Each row of a before or after table is a point. The points were changed in one or more steps. Then noise was added and the rows were shuffled. The steps act on how far a point lies along the listed directions, d1 being the first. What was done? A step turns or swaps two directions, mirrors them in a line or flattens them onto one, adds a multiple of one to another, or multiplies one. Angles are multiples of 10 degrees, from the lower direction toward the higher: turns from -170 to 170, lines from 10 to 170 but not 90. Use the fewest steps. Two steps may share a direction if one is a turn and the other turns, adds or multiplies; they go together, in the order done. Otherwise the lowest direction goes first.
(in the rows, 128 means zero)

Directions:
(1): [131 100  88]
(2): [102 161 103]
(3): [169 151 115]
Before, 14 rows:
[[137 139 148]
 [155  81 135]
 [140 144 149]
 [135 135 141]
 [ 25  97 179]
 [138 138 107]
 [119  96 116]
 [127 130 102]
 [134 133 103]
 [ 99 105 103]
 [109 114 108]
 [135 185 188]
 [115 153 146]
 [118 122 105]]
After (14 x 3):
[[141 111 131]
 [154 153 110]
 [107 236 163]
 [146 111 136]
 [114 121 127]
 [ 99 121 131]
 [112 129 149]
 [154 135 133]
 [107 115 123]
 [153 124 129]
 [128 138  77]
 [159 143 132]
 [ 51 114 159]
 [159 157 131]]
Steps: turn d1 and d3 by 120 degrees; turn d1 and d2 by 140 degrees

Directions:
(1): [133 143 138  81 101 168]
(2): [146 148 173 156 151 156]
(3): [153  94 163 131  91 107]
(4): [146 173 111 154  90 117]
(5): [187 125 106 112 152 124]
(6): [133  96 101 159 113 172]
Before (10 x 6):
[[140 173 108 138 151 114]
 [117 115 117 106 114 138]
 [172 118 132 149 125 183]
 [212 136 160 172 116 100]
 [ 84 117 128 144 132 115]
 [103 134 141 132 146 140]
 [213 123 152 178 135 108]
 [159 155 129 140 135 116]
 [103 106 124  94 163 151]
 [149  91 105 146 137 153]]
After (10 x 6):
[[122  92 107 102 200  53]
 [136 108 104 116 156 125]
 [102 130 120 132  73 144]
 [114 132 145 180 134 116]
 [135 107 109  85 205  67]
 [137 104 135 127 102  77]
 [135  94 158  69 114 112]
 [149  93 100 145 155 138]
 [138 156 139 118 100 142]
 [101 117 139 145 122 142]]
Steps: multiply d1 by 1.6; turn d2 and d4 by -110 degrees; turn d2 and d5 by 60 degrees; turn d3 and d6 by -110 degrees

Directions:
(1): [122  73 142 128 144 185 115  97 100 140 128]
(2): [112 113 132 152 102  99 158 145  80 176 107]
(3): [170 136 151 124 176  98 154 102  89 113 145]
Before, 11 rows:
[[ 91 101 101 132 101 163  96 171 135 166 109]
 [ 96 100 107 165  96 148 134 167  89 187 115]
 [127 123 134 115 129 154 117 106 145 116 161]
 [ 92 104 114 165  82 118 131 160 109 184 114]
 [ 94  95 134 127 112 174 125 108 137 156 136]
 [137 123 121 119 114 169  98 130 146 100 132]
 [195 128 163 131 210 102 142  85 106  81 176]
 [120 141 166 156 117  64 176 127  87 162 125]
 [102  97 123 159  82 128 125 173  70 206 104]
 [ 97  73 124 160 111 119 151 125  58 216 118]
 [133 168  86 123 125  97 121 167 174 134 114]]
After (11 x 11):
[[119 124 132 127 119 137 124 112 130 131 157]
 [131 167  77 130 118  88 125 170 171 134 112]
 [ 98 118 101 132 104 159  98 180 153 158 111]
 [119 115 112 139  99 144 104 160 108 167 121]
 [121 137 168 145 133  88 162 115 112 141 138]
 [ 99 108 135 122 113 168 130 107 142 148 133]
 [105 114 104 155 103 156 115 156 119 161 127]
 [134 128 120 127 102 148 106 135 133 115 124]
 [187  99 165 136 215 112 146  73  78 102 174]
 [ 97 120 113 159  94 116 120 158 140 148 130]
 [107  88 120 143 131 139 129 112  94 183 137]]
Steps: add 0.3 times d3 to d1; multiply d2 by 0.4

Directions:
(1): [143 143 177  96 102 120 166 155 155 138 134 135 108 185]
(2): [109 117 170 119 162  90 128 149 107 155 118  63 128 109]
(3): [ 75  78  92  86 102 131 112 142 153 127 104 114 130 147]
(4): [118 170  98  79 163 123 106 100 121 132 160 116  82 145]
(5): [129  90 112 160 139 106 155 119 100 140 100 148  59 145]
Before, 8 rows:
[[151 107 138 104  71 157 140 147 151 112 121 180 136 175]
 [121 120 119 124 112 132 138 121 138 122 112 132 121 136]
 [128 121 118 164 137 136 141 115 115 108 120 132 143 105]
 [118 137  90 132 158 126 108  96 109 118 149 132 100 101]
 [105  97  96 110 116 135 103 118 130 121 113 123 122 139]
 [123 101 114 147 124 118 139 122 125 116 104 143 107 138]
 [127 132 143 141 133 121 149 128 103 126 109 131 108 136]
 [116  97  61 116  58 176 139 107 175 100 107 206 121 169]]
After (8 x 14):
[[ 59  60  87  66 103 122  96 141 146 131  96  89 123 159]
 [ 10   6  19 101 124 124  71 114 131 131  60  79 145  80]
 [139 133 162 157 151 106 164 134 106 123 129 111 124 117]
 [144 149 136 148 132 128 150 112 103 116 122 148 102 137]
 [120 154 155 108 162 100 128 124 113 139 157  93  96 118]
 [106  89 110 135 131 110 130 128 122 121  99 127  99 138]
 [103  60  62 136 113 157  85 120 113 108 100 147 156 104]
 [100  99 101 114 117 128 124 121 132 125 104 118 120 126]]
Steps: turn d1 and d2 by -110 degrees; multiply d3 by 2.5; turn d4 and d5 by -20 degrees

Directions:
(1): [121 170 159 120 121 161 167 152 142 139  95  78 117  99 139  99 159 128
  79 120 140  95  76 115]
(2): [123  94 124  84 103 108 124 139 109 100 101 139 135 188 101  92 174 156
  92  85 152 157 126 137]
(3): [140  92  95 121 148 140  87 133 104  93  91 144  96 117 146 135 151 114
  95 167 128  63 152  92]
(4): [146 157 151  90 110  62 126 133 167 122 126 142 131 155 148 138 174 119
 150 188  88 119 104 130]
Before, 8 rows:
[[128 108 122 123 135 124 120 109 117 145 131 129 140 155 117 142 132 131
  149 110 126 147 133 141]
 [103  81 107 120 130 182 131 145  79  96  85 104 118 155  99  72 142 156
   68  25 192 134 147 114]
 [143 183 157 142 151 139 136 143 159 140 123 115 117  78 153 151 121 117
  141 153 103  81 101 121]
 [140 182 157 145 138 124 134 130 164 133 144 115 136  86 153 154 122  89
  133 180 106  84 108 115]
 [121  81  97 127 118 146 116 119 105 115 127 140 129 131 113 127 102 141
  132  88 142 146 159 136]
 [ 92  88 111 165 149 144 118 100 106 134 159 141 141 126 123 154  79 140
  148  90 143 179 191 134]
 [125  53  99 121 156 163  86 145  65  79  62 136 102 129 120  92 175 147
   45  99 176  83 162  96]
 [123 136 105 111 127 107  88 145 134 116 104 162 131 142 119 134 135 134
  128 137 111 114 133  99]]
After:
[[127 135 141 120 129 136 139 123 127 153 114 101 134 135 128 128 149 130
  129 112 127 129 104 128]
 [130 130 119 177 156 150 110 111 126 131 165 135 143  84 131 165  68  95
  150 141 129 109 162 123]
 [111 132 103 122 134 148  99 154 125 122  96 138 123 128 111 116 124 139
  103 102 136 111 127  95]
 [104 184 182 115 122 115 171 136 173 145 110  86 127 112 167 132 175 130
  106 152 113 120  91 115]
 [142 116 136  50 100  39 109 142 144  76  94 152 127 224 128 102 222 140
  129 140 110 133 126 125]
 [140 130 123 166 167 138 105 124 131 131 153 150 125  96 135 174  75 122
  173 135 110 112 156 131]
 [150  66 118  67 128  64  72 149 105  63  60 168 112 191 133 101 235 143
   75 162 130  94 147 104]
 [131 138 142  86  98 111 145 139 149 121 100 112 118 133 139 114 168 135
  112 134 118 113  99 123]]
Steps: turn d1 and d4 by 170 degrees; add 0.3 times d3 to d2
